Each row of a before or after table is a point. One or more steps were done to the points. Then noise was added and the rows were shuffled. The steps act on columns, c1 being the first. Name the steps. A step turns or swaps two columns, mirrors them in a line or flattens them onto one, adds a multiple of one to another, or multiplies or shifts one. Angles are multiples of 10 degrees, from the lower column toward the higher: turns from -170 to 170, lines from 10 to 170 but not 90. Use the fewest steps. Two steps may share a column if one is a turn and the other turns, adds or multiplies; they go together, in the order done. Otherwise the lowest column goes first.

Before (14 x 3):
[[-5.0 -2.9 -0.2]
 [ 1.6  5.0  1.6]
 [ 2.5 -1.8  3.9]
 [-5.7  1.1 -1.0]
 [ 6.4 -4.2  5.4]
 [ 3.4 -0.8  5.7]
 [ 4.7 -5.0 10.4]
 [ 2.9 -9.8 -1.3]
 [-1.2 -0.2  2.1]
 [-4.2  0.6 -3.5]
 [-4.7  1.8 -2.5]
 [ 7.6 -5.5  3.2]
 [-2.6  0.4 -4.3]
 [ 4.6 -2.1  5.5]]
After (14 x 3):
[[ -1.2   3.0  -4.3]
 [ -4.3  -3.6  -1.5]
 [  3.6  -3.1   3.2]
 [  3.6  -3.6   2.8]
 [  1.2   0.0  -1.9]
 [ -3.0   4.4  -5.4]
 [  2.4  10.0   1.5]
 [ -2.1   6.7 -10.0]
 [  4.4  -4.0   0.6]
 [ -2.5   2.1  -5.6]
 [ -3.1   8.5  -3.3]
 [ -3.4   6.8  -5.3]
 [  5.6   0.2   0.3]
 [  2.3  -1.3   4.4]]
Steps: turn c1 and c2 by 150 degrees; multiply c3 by -1

Before (14 x 4):
[[ 3.5  9.5  2.5 -3.9]
 [ 3.1 -4.0  5.3 -4.4]
 [ 4.3 -4.5  3.9  2.8]
 [ 4.4  6.4 -5.8 -1.5]
 [-0.2 -2.3 -4.4 -3.0]
 [-3.0 -2.9  1.4 -5.0]
 [ 4.2 -2.6  7.0  2.7]
 [ 3.6 -2.4  1.6  4.9]
 [ 4.4 -2.1 -1.6 -3.9]
 [-2.7 -3.5  4.6 -3.1]
 [ 4.3 -5.0 -2.1 10.5]
 [-3.6  5.5  4.2  4.2]
 [ 3.2 -4.7 -0.2 -3.7]
 [ 3.7 -2.4  5.8 -4.9]]
After (14 x 4):
[[  3.6   4.8  -0.5   4.8]
 [ -3.6 -10.6   0.5  -5.4]
 [  4.5  11.0  -0.5  10.8]
 [  3.8  -0.8  -0.8   3.1]
 [  4.9   4.0  -0.7  -1.3]
 [  4.6  -8.2  -1.0  -3.7]
 [  2.6  -9.7  -0.4  -4.7]
 [  2.1 -10.7  -0.3  -4.7]
 [  2.7   1.3  -0.4   2.5]
 [  3.0   3.8  -0.5  -4.0]
 [ -4.1  12.3   0.4   4.5]
 [  0.7  -6.8  -0.3  -2.8]
 [  3.4 -10.0  -0.6  -4.0]
 [ -3.3  -8.2   0.5  -3.0]]
Steps: flatten c1 and c3 onto the line at 170 degrees; add 1.5 times c4 to c2

Before (9 x 8):
[[-2.8  9.1 -3.7  6.8  4.9 -0.1 -0.4 -2.4]
 [ 3.1  9.4 -5.7 -2.0  2.7  7.6 -4.3  2.8]
 [ 0.2 -1.8  0.4 -0.5 -8.9 -5.3  2.0  3.5]
 [ 5.2 -1.3 -0.9  7.8  3.2 -2.4  3.8  4.9]
 [ 5.4 -4.1 -0.9  5.2  0.0  2.1  0.9 -4.5]
 [ 5.7  4.2  2.0 -1.7 -3.1 -1.7  7.3 -6.0]
 [-2.0 -1.9  5.2 -2.4 -5.4  8.1  0.3 -2.8]
 [ 5.6 -1.6  1.7 -2.1  0.1 -7.0  2.5  0.9]
 [ 2.0 -0.8 -6.5  0.5  4.1  3.6  1.9  2.9]]
After (9 x 8):
[[ 5.8 -3.9 -1.4 -5.3 -0.9 -2.6  2.7  1.2]
 [ 4.7 -2.1  0.2 13.4  0.7 -1.7  0.7 -5.3]
 [-2.8  6.7  2.3 17.0 -2.5  4.1 -0.5 -2.8]
 [ 2.5  0.9  2.8  0.5  0.0  0.1  1.9  2.6]
 [ 5.2 -2.3  0.9 19.6 -2.0 -1.1  4.2  5.6]
 [ 5.8  2.6 -0.8 -3.9  1.8  1.4  7.6 -5.5]
 [ 2.9 10.1  2.2 -5.1  0.7  5.8 -4.2  2.6]
 [-0.2 -3.2 -2.1 -0.7  7.4 -1.7  1.6  3.6]
 [-2.5  1.9 -2.8 -5.4  2.2  1.0  0.3 -2.6]]
Steps: flatten c2 and c6 onto the line at 30 degrees; turn c3 and c5 by -150 degrees; multiply c3 by 0.4; multiply c4 by 2.5

Before (13 x 9):
[[ -7.7  -0.6   0.0  -2.0  -1.1  -1.9  -4.5   0.8  -0.7]
 [  4.2   3.4   3.1   3.5  -2.8   1.6   0.8   0.8  -5.3]
 [  6.6   0.5   0.9  -2.2   1.6   3.0  -1.7  -2.0  -2.6]
 [ -6.7   1.0   8.7  -4.7  -3.1   4.8  -3.0  -1.9   5.3]
 [ -3.4   3.6  10.1   1.2  -2.2  -0.5  -3.9  -5.0  -6.5]
 [  8.8   3.1   3.4  -6.5  -1.4   0.8   0.2  -6.2  -1.0]
 [ -3.6  -5.5  -3.7  -1.2   0.7   3.9 -13.0  -7.8  -3.1]
 [ -8.9  -4.8   9.9  11.0   2.9   0.0  -1.8  -2.2   1.9]
 [ -1.7   1.4   2.2  -4.8  -0.8   0.6   1.4   2.1  -3.7]
 [  2.5   2.2  13.4   0.5   2.8  -4.1  -7.4  -1.8  -1.5]
 [ -2.2  -5.6   5.1  -0.3  -6.3   1.8  -1.2   5.1   3.1]
 [  4.6  -0.7  -0.1   5.9   0.3  -1.5  -6.2  -8.2  -1.5]
 [  3.2  -0.9   3.2  10.5  -1.7   3.1  -3.8   3.1   4.0]]
After (13 x 9):
[[  4.0  -3.5  -8.1  -4.3  -3.6   6.6   3.2  -1.9  -7.9]
 [ -1.5  -7.1 -11.9  -0.9  -6.4  -4.2  -3.3  -2.0   2.2]
 [  5.0   5.9   2.0  -0.1 -13.8   4.4  -0.6  -7.7   0.7]
 [ -4.5  -0.2  -0.7  -1.4  -2.2   4.1  -1.6  -2.6   5.8]
 [  7.5   2.3 -11.3  13.7  -1.1  -4.9  -3.5  -2.8  -5.3]
 [  5.6  -6.4  -7.3   1.9  -3.7  -0.3   2.2  -4.7   3.1]
 [ -4.7  -0.2  -3.6  13.0  -3.7  -1.6   1.5   4.1  -2.2]
 [  6.5   0.1  -1.0  -3.1  -4.5  -1.9   0.5   1.3  -3.0]
 [ -4.0   0.3   0.4   6.8  -5.3  -3.2  -0.1  -8.0   3.8]
 [  0.1   4.3  -6.6  -0.2  -0.1   1.7   6.7   5.8  -3.7]
 [  3.4  -2.5  -1.5  -5.1   1.8   2.3   0.5   3.0   2.0]
 [ -0.8  -2.8  -2.2   4.3   1.3   0.5   2.6   1.1   6.5]
 [ -6.3  -4.7  -1.6  -7.6   0.3   4.5   1.1  -6.1   5.0]]
Steps: turn c1 and c9 by 150 degrees; turn c2 and c3 by 160 degrees; multiply c4 by 1.3; turn c4 and c6 by -20 degrees; turn c5 and c7 by -90 degrees
